Every row gives one point. Examples show where two turns around zero, p and q, send a point. Where does a point land after both, in the order given? Backwards means that the second turn is done in reverse. Each puzzle has new turns, and all numbers are rounded.

Turn p:
[ 9  7 11] -> [ 4  6 14]
[  1 -16  20] -> [-13 -13  18]
[  3 -19 -33] -> [ 13 -23 -28]
[  7  -3 -43] -> [ 25 -10 -34]
[-78  32  27] -> [-70  52 -14]
[58 -1 19] -> [ 40 -12  45]
Turn q:
[-34   7   0] -> [-30   2 -17]
[ 52  28 -37] -> [59 37 -8]
[ 56  27 -19] -> [53 36 10]
[-18  -7   6] -> [-17 -10  -3]
[-23 -10  37] -> [-36 -15  21]
[-32 -45  14] -> [-28 -50  -2]
Where do these land?
p, then q: [ -2 -41 -18] -> [ 11 -41 -16]
p, then q backwards: [-17 -26 -11] -> [-26 -19  -7]
p, then q: [13 18 34] -> [-21  16  31]
p, then q backwards: [32 29  9] -> [41 16  5]
q, then p: [-48 -45 -19] -> [-16 -48 -46]
p, then q: [22 64  5] -> [12 61 28]

Turn p:
[ -3 -16   1 -29 -24  24] -> [-21 -16  -3 -28 -11  25]
[ 33  10  -1 -11  17 -39] -> [ 42 -12  25  -4  15 -19]
[ 12 -29  -1  12 -10   9] -> [-16 -29  -7  10  -7  -4]
[-18 -20 -57  19 -39  14] -> [-39  -9 -53 -24  -3 -33]
[  2  23   9 -14  17  61] -> [ -7  11 -18   5  26  60]
[-28  59  26  -6   6 -17] -> [ 34  61  10  -2 -13  13]
[  7  21  30  65   8 -17] -> [ 30  16 -12  63 -21 -17]
[ 19 -21 -10 -18  20 -14] -> [  1 -23  25  -7  22 -11]
[-24 -26   4 -18   4 -20] -> [-23   3  32 -13  -9 -14]
Turn q:
[ 16 -11 -57  23 -28  97] -> [-48 -25 -17  19 -71  76]
[ -1 -28  -1  18   8 -26] -> [ -8  -5  -3  27  30 -11]
[-24 -18  17 -20  18  -8] -> [-16   6  -6 -24  29 -15]
[ 27  -3  19 -16  19 -23] -> [ 33 -13  -3 -10  30  -3]
[  2   5  13 -30 -17 -30] -> [ 19 -14   2 -17   2 -38]
[  8  61 -25  -5  11 -23] -> [ 50  38 -18   5 -27 -11]
[-12 -11  -6 -17 -18  12] -> [-20 -13  -6 -13 -14  -8]
[-35   9  22  20  12  11] -> [-21  35  24  -8   9   4]
[19 -4 20 28 -4 -9] -> [12 -8 28 21 14  7]
Where do these land?
p, then q backwards: [  9 -22 -26 -29  10 -31] -> [ -8 -13  44 -23 -15 -15]
p, then q backwards: [-43  33 -11  -2   0  15] -> [-36  20 -11   2  37  10]
q, then p: [  5  37  12  -8 -36  22] -> [ 12 -21   0 -22 -43  22]
q, then p backwards: [ 28 -52 -39  36  38 -15] -> [29  2 -7 47 36 60]
p, then q: [-21   0  13   4 -26  -5] -> [ -3  -6  10  -1 -28 -19]
q, then p: [ 33 -10  17  19  28 -22] -> [  8 -16   6  40  32   9]
p, then q: [-12  13  33 -20 -14  36] -> [-21  -4  10 -22 -39  27]

Turn p:
[ 27   6 -10 -12  19 -43 -23  45] -> [ 40  -4 -16  -6   9 -46 -34  22]
[ 13  -2  -3  42  21  34  30 -21] -> [-10 -20  -3  43  17  41  22   9]
[-21  56 -55 -41 -63   8 -54  40] -> [  9  79 -66 -47 -42  -5 -42 -19]
[ 40 -21  43 -11  24  43  24 -30] -> [ 31 -31  28   4  29  33  55 -16]
[-16  -2   1  22   2 -25 -62  30] -> [ 20  13   9  22 -39 -32 -49  -4]
[  5 -28  30  31  -9  23  39  16] -> [ -6 -56  -1   9 -22  23  27   9]
[-49  36   7 -15  15 -45   2 -17] -> [-34  45  26  -5   0 -41   6  31]
[  8 -43 -14 -38  20  33  28 -20] -> [  2 -21  25 -35  41  47   2  -5]
[ -7  -2   2  21 -28 -30  18 -43] -> [-52  -7   0  14   9 -22  15 -24]
Turn q:
[ 16 -37 -43  48  52 -36   0   5] -> [ 34 -10 -81  28  -2  -2 -35  -4]
[ -3  29  28  -9 -39   0  36 -28] -> [  6  24  32 -11   5  -1  57 -15]
[-25  37  25  13  -8  14 -14  12] -> [-21  37  20  -7  13   1   2  31]
[ 25 -26 -68  20  29   0  17  39] -> [ 22 -33 -63 -17  10  39 -37  -9]
[ 51 -63 -17  40  17  -8   9  37] -> [ 54 -32 -36  34 -19  48 -36   2]
[-51  12 -19 -28 -25 -46 -50  21] -> [-66 -25 -21 -10 -20 -27  20  49]
[-22 -14  13  -8 -12  37   3 -32] -> [-25   7  32  21  15   1   3 -33]
[-14  21  49 -47   7  13  15 -13] -> [  3  -1  59 -11  25 -37  16   2]
[ 21  41  32 -30 -21  25 -16 -41] -> [ -8  33  58 -27 -25 -24   9 -23]
Where do these land?
p, then q: [ 32 -25  -7 -69 -41 -26 -12  -1] -> [  2 -41   6 -19 -23 -71   5 -36]
p, then q: [ 11  58  93  32 -60  37 -32  19] -> [ 29  24 -15 -19 -27  62 101 -52]
q, then p: [-27  14  -6   1  28 -20  -6  11] -> [  4   5  -3  -4   7 -16 -34  28]
q, then p: [ 95 -47   5 -21 -14  36 -31 -23] -> [   5  -10    4    6  -26   -4   32 -113]
q, then p: [-50 -29   0  41  13   6  20 -28] -> [-25  11   3  64  16  16 -11  31]
q, then p: [-12   7 -35 -21  17  22 -22  11] -> [  1  25  34 -20  -6   0 -31  -7]
q, then p: [ 14  12  -9  31  23 -30 -20   2] -> [  4  16 -44  -1   3 -13 -27  -4]
q, then p backwards: [-10  41  -4   5 -37 -15  31  -7] -> [ -1  34  21 -34 -12  21  28 -18]
p, then q backwards: [-44  18 -12  -5  76  -4  26 -17] -> [-42  25  60  17 -10  23 -12  47]
p, then q: [ 13 -25 -10   9   7 -19  23  42] -> [ -6 -45 -14  17 -17  13 -23  12]
p, then q: [-23 -25 -14  -2 -10  11  25  -9] -> [-29 -13  21  13  24  -1  -8  -3]

Turn p:
[ -1 -52  -5  -1   5  38 -46  -5   6] -> [ 25  -6   7  -8 -16  47 -41  21 -32]
[-36 -43 -11 -21   6  31  58  -1 -37] -> [ -7  -3 -10  29   6 -16  26  11 -86]
[-41  -1 -24 -18  41  -5  32 -31  33] -> [ -5 -63 -15  -1  30 -26  -8 -26 -28]
[-10 -10 -17 -25  26  43 -29 -28  13] -> [ 27 -22 -12 -34  22  30 -22  -2 -32]
[ 24  36  -3  46 -44 -47 -27 -28 -39] -> [ 17  63  12  -4 -37 -26  -8 -49  47]
[ 31  49  14  25 -11  22  49  47 -40] -> [ 15  47   3  24  21 -28  70  35  25]
[ 21 -26  11 -34  35   3 -47 -27   0] -> [ -8  -6  33 -52   9  34 -34  -2 -19]
[-32 -31   7  40  12 -29 -16  15  12] -> [ -6 -13  10  31 -19 -22 -53  15   7]
[ 65   9 -20 -10 -21  17  -2  75 -10] -> [ 11  14   9 -19 -37  20  61  63  31]
[ 15  32  26  -2 -22 -33  20 -37  48] -> [-27 -17   2  15  18  13  12 -58  48]
[-35  36  22   1 -27 -41   8  21  14] -> [-43   8 -38  20   0 -26  -5  -7  41]
Turn q:
[ 38  10  35  33 -38  73  32  15 -15] -> [-17 -25  46  20  11  33 -18  29  79]
[  2   7 -19   3 -43  18   1  42 -28] -> [ 17  -9  -2 -28 -30   3 -16  32  42]
[-29 -48  27 -18  37 -11 -46   6 -10] -> [-16 -18 -12  33 -26 -64  11  -8 -34]
[-21 -40  21 -19  -6 -14  -1 -11  24] -> [  8   6   6  15   7 -42 -17 -35  -9]
[-10 -34  38  28  17 -53 -38 -11  39] -> [ 46 -17   3  51  15 -33  20 -27 -46]
[-28  39 -31  -2  29 -26 -17 -32  -3] -> [ -5  36 -44   0   0  23  14   6 -46]
[-18  16   8 -23   0 -29  13  -7 -28] -> [ -3  35  14 -13 -11  -8 -11  18 -29]
[ 40  48 -14 -36 -12  26  14  34 -13] -> [-24 -23   5 -58  13  27 -23  41  14]
[-31  44 -56  10  48 -21  36  -6  31] -> [ -2  54 -44 -36  39  21  53  -6 -14]
[ -3 -39  13  33 -12  10 -29 -55  62] -> [ 22 -15 -19  67  24   6 -12 -66   4]
[ 59  -1 -21  -8 -20  26  34  25 -58] -> [-25 -23  46 -50 -41  35  -3  17  36]
Where do these land?
p, then q: [ 10 -17  49  -4 -20  35 -35 -35 -28] -> [-49  -9 -24  24   9  35 -12  51   2]
q, then p backwards: [-43  15  -4  13  11 -17   7 -34  -2] -> [-12   4  20   8 -34  22   8  -3 -39]
q, then p: [-54 -38 -13 -53  32 -34 -10 -17 -13] -> [-21  38 -24 -26 -29 -55   3 -55   4]
p, then q: [ -4  15 -17 -23 -48  27  -8  -9  15] -> [-22   9 -20 -23  -6  34  -9 -23  34]
q, then p backwards: [  1 -22  19  61 -27 -21  18  15 -37] -> [ 59 -15 -18  55 -13   4   7  18  -6]
q, then p: [ 32 -31   2   7 -34  25  34 -11  73] -> [ 13 -45  45 -17  42  35 -41 -35  -5]
q, then p backwards: [ 28  48 -41  17  15  40  39   8 -21] -> [ 47  19  32 -52 -19  12 -25  31  23]
q, then p backwards: [ 28 -27 -19  46  18  48 -43  12 -15] -> [ 10  -6 -25  -6 -38 -15  32  27  68]
p, then q: [-21  47  31 -35  31 -56  11  61  11] -> [ 32  39 -42 -26  28 -77  28  -9 -20]
q, then p: [ 24   9  -6 -26  21 -47 -13  11  17] -> [-18  24  24 -28  -5 -11  16   4 -44]
